Each row of a before or after table is a point. The points were changed in one or more steps. Then noise was added and the rows were shuffled. The steps act on how far a point lies along the listed directions, d1 being the first. Name the steps. A step turns or swaps two directions, mirrors them in a line or flattens them onto one, adds a multiple of one to another, or multiplies one. Angles are multiples of 10 degrees, from the lower direction toward the higher: turns from -170 to 170, lines from 10 to 170 but not 90. Use the fewest steps. Two steps may share a direction if one is a turn and the other turns, adds or multiplies; they go together, in the order done. Otherwise the lowest direction goes first.

Directions:
(1): [-1.05  1.60]
(2): [1.60 1.05]
Before (14 x 2):
[[-0.08 -0.94]
 [ 0.84 -0.21]
 [ 0.04 -0.85]
 [ 0.06 -0.55]
 [-0.14 -0.06]
 [-0.08 -0.22]
 [ 0.85 -0.25]
 [ 0.13  0.40]
 [-0.33  0.02]
 [-0.10  0.37]
 [ 0.67 -0.45]
 [ 0.08 -0.62]
 [ 0.15  0.44]
 [ 0.40  0.25]]
After (14 x 2):
[[ 0.00 -0.93]
 [ 1.18 -0.67]
 [-0.34 -1.64]
 [-0.19 -0.40]
 [ 1.53 -0.24]
 [-0.13  0.63]
 [-0.06 -1.47]
 [-0.27 -0.13]
 [ 0.33  0.72]
 [-0.60 -0.03]
 [ 1.57 -0.27]
 [ 0.04 -1.04]
 [ 0.36  0.78]
 [ 0.80  0.49]]
Steps: multiply d1 by 1.6; multiply d2 by 2

Directions:
(1): [ 1.22 -1.29  0.57 -1.97]
(2): [-1.26  1.62  0.67 -1.65]
(3): [ 0.25  0.40 -2.54 -0.83]
Before (14 x 4):
[[-0.48  0.75 -0.53 -0.38]
 [-0.09  0.32 -0.09 -0.57]
 [-0.14 -0.04 -0.48 -0.22]
 [-0.52  0.39 -0.40  0.33]
 [-0.24 -0.22  0.49  1.02]
 [-0.51  0.55 -0.21 -0.46]
 [ 0.26 -0.15  0.03 -0.05]
 [ 0.28 -0.88  0.08  0.40]
 [-0.22  0.12 -0.24 -0.07]
 [-0.47  0.26  0.48 -0.19]
 [-0.09  0.10  0.50  0.28]
 [ 0.18  0.02  0.79 -0.46]
 [-0.36  0.94 -0.57 -0.66]
 [-0.08  0.58 -0.34 -0.68]]
After:
[[ 0.50 -0.61 -1.30  0.37]
 [-0.22  0.07  0.31 -0.65]
 [-0.65  1.10  0.03  0.02]
 [ 0.10 -0.17  0.53 -0.70]
 [ 0.48 -0.79 -0.26 -0.26]
 [-0.42  0.33 -0.27 -0.28]
 [-0.08  0.21  0.13  0.12]
 [-0.01 -0.23  0.13 -0.20]
 [-0.15  0.37  0.81 -0.55]
 [ 0.07  0.13 -0.56  0.09]
 [ 0.10  0.16  0.80 -0.85]
 [-0.11 -0.36 -0.34  0.61]
 [-0.11 -0.29  0.42 -0.19]
 [-0.36  0.41  0.59 -0.40]]
Steps: add 1 times d1 to d2; turn d1 and d3 by -140 degrees
